Each wall is flat, endless, passes through zero and stands at right angles to its row. A trip goes straight from one point to another. List the walls that it crosses, first one first.

Walls:
(1): [-40 -28 -46]
(2): [-40  -3   0]
(3): [ 9 44 -5]
(4): [-15 -12  -4]
Trips:
[ -2 -14 -28] to [-85 -13 -25] -> none
[-13  45  99] to [-55   3   0] -> 4, 1, 3
[-11  15  36] to [ 4 19 22] -> 2
[ 37 -53 -21] to [-26 -87  36] -> 2
[-19  16  48] to [ 42 -58 -23] -> 3, 2, 4, 1
[27 -5 68] to [39 -1 35] -> 3

Walls:
(1): [-37 -48  24  43   4 -53 -21  27 -21  55  69  47]
(2): [ -7 -62  15  27  38  25 -40  15 -38  54 -18 -15]
(3): [-33 -11  35   9 -13  15  41 -46  27   8  16 -13]
(4): [-47 -25 -46 -31 -34 -43  -7  16  13  -6 -51  61]
(5): [-19  22  23  10 -71 -85  -8  19  16 -16  16  25]
Trips:
[ 80   8  -9  15  39  27  20  40 -50  -8  38  35] to [  6  -6 -17  13   9  -3 -60  14 -13  14 -23  -7] -> 4
[-10  29   3 -49 -14 -18  45  30 -26  21 -22 -13] to [ 42 -24 -36   8  -3  -4  44  69  13 -21 -31 -37] -> 5
[-24  31 -62  33   8   5  59 -29 -69 -23  13  48] to [ 14 -13  19  29 -16  29  36  11  -8  36   5 -54] -> 3, 4, 2, 1
[ 82 -11   1  87   2 -26  42  11  -6  63  67  18] to [-18  44  12 -17 -25  47 -22 -73  50  -3  14 -11] -> 2, 5, 1
[ 37 -20  36   0  51   5  10  18  -9 -20   3 -57] to [-11  30   1  40  51  13  28  -9  15  10  59 -23] -> 3, 1, 2
[-37  32 -24 -40  21  10  -2  30 -37 -45  14  26] to [-22  24  17  13  -9  28  31  35 -32  29 -13  25] -> 1, 2, 3
[ -1 -25   8 -29   2 -36  14  24  53 -17 -19 -10] to [-17   6 -47 -60 -59  62   3   3  21  34  -2   2] -> 5
[ 68   8 -11 -44  39  -5 121  -4  37 -27 -28  27] to [  9  -6  75 -14   6  -7 -10  14 -19 -55  32   6] -> 4, 5, 1
